Every row gives one point. Examples show where two turns around zero, p and q, send a point. Where does a point land after both, in the order given? Backwards means that the second turn is done in reverse. Each puzzle has new turns, and all numbers are rounded.

Turn p:
[-2.88 -0.29  1.70] -> [-2.96 -0.08  1.58]
[ 0.80 -0.61 -0.07] -> [ 0.73 -0.69 -0.08]
[ 0.25  0.82 -1.47] -> [ 0.39  0.88 -1.41]
[2.40 0.48 0.82] -> [2.40 0.17 0.93]
[-0.57 -0.39 -0.98] -> [-0.57 -0.27 -1.02]
Turn q:
[-0.07 -2.03  2.17] -> [-0.08 -1.76  2.39]
[-0.65 -1.00 -0.23] -> [-0.59 -1.06 -0.14]
[-0.44  3.12 -1.44] -> [-0.52  2.90 -1.83]
[ 0.83 -0.30 -0.28] -> [ 0.86 -0.28 -0.20]
[ 0.33  0.21 -0.22] -> [ 0.33  0.20 -0.23]
Where do these land?
p, then q: [ 0.68 -0.23  2.84] -> [ 0.41 -0.10  2.90]
q, then p: [-1.67 -1.13 -0.46] -> [-1.69 -1.07 -0.53]
p, then q: [ 0.91  2.46 -1.46] -> [ 1.16  2.33 -1.50]
p, then q: [-0.15 -0.81 -0.76] -> [-0.12 -0.84 -0.73]
p, then q: [ 0.23 -0.29 -0.15] -> [ 0.23 -0.31 -0.11]

Turn p:
[ 1.22 -1.50 -0.33 -1.17  0.13 -0.48] -> [ 1.49 -1.16 -0.34 -1.33  0.09 -0.11]
[-0.42  1.25 -0.50  0.97  0.53 -0.37] -> [-0.62  1.08 -0.39  0.91  0.68 -0.61]
[-0.43 -1.72 -1.64  0.97  1.15  1.09] -> [ 0.15 -1.40 -1.41  0.92  1.58  1.40]
[-0.80 -2.13  1.09  1.14 -1.29 -0.62] -> [-0.34 -2.54  0.74  1.12 -1.05 -0.47]
[-0.45 -1.67 -0.28 -0.15 -0.11 -0.89] -> [-0.05 -1.84 -0.25 -0.32  0.26 -0.53]
[-1.97  1.80  1.80 -0.38 -1.54  1.67] -> [-2.48  1.31  1.67  0.13 -1.82  1.29]
[ 1.20  2.32 -1.15  2.85 -0.38 -0.38] -> [ 0.50  2.28 -1.54  2.68 -0.35 -1.19]
[ 2.02  1.61  1.11 -2.36  1.59 -0.39] -> [ 1.80  2.20  1.42 -2.32  0.72 -0.37]
[-0.36  0.06 -0.10 -1.87 -0.07  0.36] -> [-0.44  0.09  0.09 -1.79 -0.09  0.59]
Turn q:
[-1.75  0.09 -0.52 -2.71  1.64 -0.35] -> [-2.00  0.19 -0.33 -2.75  1.00 -0.88]
[ 0.38  2.00 -1.57  1.37  0.76 -0.72] -> [ 0.18  2.09 -1.72  1.27  0.35 -0.72]
[ 2.50 -0.92  1.40 -1.12  0.07  0.47] -> [ 2.53 -0.88  1.21 -1.12  0.70  0.38]
[-0.99 -0.31 -0.31  0.14 -1.64 -0.84] -> [-0.70 -0.44 -0.17  0.21 -1.94 -0.27]
[ 1.51 -1.02 -0.50  2.22  0.87  0.33] -> [ 1.34 -0.92 -0.90  2.07  1.25  0.19]
[-2.13 -0.56  2.25  2.32 -0.13 -0.80] -> [-1.75 -0.81  2.13  2.52 -0.39 -1.11]
[ 0.56 -1.45  0.12 -0.45 -1.36  2.88] -> [ 0.50 -1.43  0.47 -0.44 -0.18  3.17]
[ 0.67  0.91 -0.22 -1.56 -0.67 -0.65] -> [ 0.75  0.91 -0.12 -1.54 -0.87 -0.34]
[-0.75  1.26 -0.65 -0.22  0.47 -0.32] -> [-0.85  1.29 -0.56 -0.23  0.09 -0.43]
Where do these land?
q, then p backwards: [ 0.93 -0.51 -1.10 -0.74 -1.00  0.15] -> [ 1.03 -0.76 -0.82 -0.77 -0.83  0.56]
p, then q: [ 0.19  0.28  0.03 -0.69 -0.96  0.62] -> [-0.02  0.27  0.10 -0.55 -0.88  0.86]
q, then p: [-1.80  0.08  0.36  2.01  0.73 -0.37] -> [-1.51 -0.54  0.37  2.01  0.80 -0.83]
p, then q: [ 0.79  1.44 -2.40  1.66  0.33 -2.53] -> [ 0.22  1.25 -2.85  0.93 -0.21 -2.67]
p, then q: [-1.55 -1.42 -0.91  1.29  2.11 -0.70] -> [-1.06 -1.43 -0.77  0.95  2.44 -1.12]
q, then p: [-0.56 -0.34  1.52 -3.22 -1.53  1.11] -> [-0.39 -0.36  2.00 -2.64 -1.70  1.59]
q, then p: [ 0.92  1.03  0.55 -1.26  0.49  0.89] -> [ 0.61  1.46  0.83 -1.09  0.27  0.59]
p, then q: [ 0.08 -1.06  1.23  1.90  1.23 -1.33] -> [ 0.84 -1.17  0.74  1.76  1.02 -1.67]
p, then q: [ 1.00  0.50  0.72 -0.94 -1.40  2.18] -> [ 0.68  0.84  0.79 -0.49 -1.19  2.43]

Turn p:
[ 0.25  5.42 -0.16 -0.55  1.32  3.03  0.61  0.03] -> [ 1.53  3.63 -0.34  0.79 -0.62  4.81 -0.70  0.87]
[ 0.98 -0.60  1.04  0.06 -0.92 -0.31  0.45 -1.24] -> [ 0.65 -0.97  0.65  0.43 -0.72 -0.31  1.31 -0.89]
[-0.19 -1.12  0.22 -0.82 -0.97 -1.04 -0.22  0.95] -> [-0.69 -0.77  0.90 -0.86 -0.44 -1.31 -0.02  0.69]
[-0.24 -0.89 -1.10  1.41 -1.05 -0.61  0.80  0.16] -> [-1.03  0.00 -1.25  0.63 -0.45 -1.53  0.79  0.07]
[-0.42 -1.12  0.01 -0.35  1.74 -1.33  0.79 -0.05] -> [ 0.15 -0.23  0.09 -0.74  2.24 -0.90  0.71  0.20]
[ 1.05 -1.41  0.65  0.99  0.85 -0.18 -1.12  0.67] -> [ 0.52 -1.84 -0.07  0.98  0.83 -0.72 -1.02  0.29]
[ 1.68 -1.33  0.12 -0.55 -2.21 -0.13  0.54  1.11] -> [-0.54 -1.92  0.39  0.00 -1.94 -0.66  1.04  1.39]
[ 1.20 -1.11 -1.26 -0.63  0.73 -0.50 -1.53 -0.89] -> [ 1.16 -1.60 -1.27 -1.45  0.22 -0.37 -0.68 -0.54]
[-3.58  3.75  0.43  0.88  0.31 -0.15 -0.27 -0.48] -> [-0.30  4.84  0.84  0.55  0.26  0.36 -1.36 -1.30]
[-0.72 -1.58  0.05 -0.44  0.20  1.22 -0.07 -0.26] -> [-1.43 -1.13  0.05 -0.35  0.61  0.62 -0.09 -0.78]
Turn q:
[-0.44  0.09 -1.58  1.16 -1.08  0.70  0.32 -1.30] -> [-0.68 -0.51 -0.39  1.30  0.21  2.17 -0.31 -0.25]
[ 0.11  0.40  1.72  0.89  1.83 -0.81 -1.14  0.77] -> [ 0.20  0.35  1.24  0.25  1.07 -2.56 -0.47 -0.34]
[ 0.56  0.20 -2.85 -1.14 -0.19 -0.89 -0.02 -1.59] -> [ 0.74 -0.79 -3.11  0.42 -0.08  1.21 -0.69 -0.40]
[ 0.60 -1.66 -2.21 -0.91 -0.48 -0.05  1.72 -0.28] -> [ 1.16 -1.76 -1.49 -0.11 -0.92  1.65  0.82  1.09]
[-2.08 -1.21 -2.69  0.06 -0.35  0.24  0.13 -0.57] -> [-1.65 -1.74 -1.68  0.69  0.25  1.44 -0.22  1.52]
[ 0.61  0.09 -1.56  0.08  0.89  1.20  1.11 -0.48] -> [ 1.00 -0.63 -0.60  0.00  1.42  1.50  0.67  0.26]
[ 0.79 -0.40  3.31  1.10  0.13 -0.82 -0.75  0.84] -> [ 0.36  0.50  2.80 -0.01 -0.89 -2.25 -0.36 -0.81]
[-0.01  1.84  2.91  0.08  0.78 -1.22  0.42  2.10] -> [ 0.14  2.25  1.37  0.00 -0.10 -2.96  1.63 -0.44]
[ 0.46  0.53 -1.38  0.10 -0.91 -0.54  0.63  0.09] -> [ 0.54  0.40 -1.08  1.04 -0.58  0.87  0.30  0.23]
[-0.40 -0.62  0.69 -0.90 -1.37  2.79 -3.03  0.74] -> [-1.37  1.37  1.36 -2.34 -0.07  1.06 -2.72  1.26]
[-0.20  0.73  3.64 -0.53  0.75 -0.60  0.61 -0.32] -> [-0.43  0.55  1.58 -1.25 -0.31 -2.13  1.35 -2.11]
Where do these land?
p, then q: [-0.48  2.04 -0.73 -1.34  0.74  6.02  0.17  1.14] -> [-2.62  1.76  1.80 -2.02  3.00  3.60 -0.99  2.16]
p, then q: [ 1.17 -0.16  1.66 -0.52 -0.08 -0.12 -0.70  0.09] -> [ 0.77 -0.37  1.66 -0.56 -0.86 -0.30 -0.50 -0.23]
q, then p: [ 1.61 -0.71 -0.19  1.23 -1.34 -0.57  0.12  0.27] -> [ 0.35 -1.01  0.09  1.76 -1.59 -0.11 -0.25 -0.09]
q, then p: [-0.44 -0.32 -0.91 -0.81 -1.05 -1.56 -0.74 -2.26] -> [-1.04 -0.40 -1.77 -1.00 -1.14 -0.71 -0.53 -1.87]
p, then q: [-1.36 -0.26  0.16  1.23 -0.68 -1.83 -1.09  0.04] -> [-0.42  0.10 -0.97  1.28 -0.72 -1.67 -0.78 -1.33]
p, then q: [ 1.03 -0.86 -0.47  0.21  1.85 -1.84 -0.37  1.00] -> [ 1.97 -0.62 -0.65  0.09  0.24 -1.92 -0.37  1.20]
q, then p: [-0.98 -1.25  0.14 -0.86 -0.31  2.44  0.63 -0.77] -> [-1.84 -0.76  1.23 -1.06  0.66  1.81  0.06 -0.08]
q, then p: [ 0.13  1.09  0.39  1.60  1.79 -1.77  0.96 -0.22] -> [ 1.33  0.22 -0.95  1.28  1.43 -1.57  1.44 -0.52]
q, then p: [-0.67  0.43 -0.05 -0.74 -0.92 -0.78  1.03  0.71] -> [-0.84  1.10 -0.36  0.01 -0.87 -0.25  0.99  0.58]
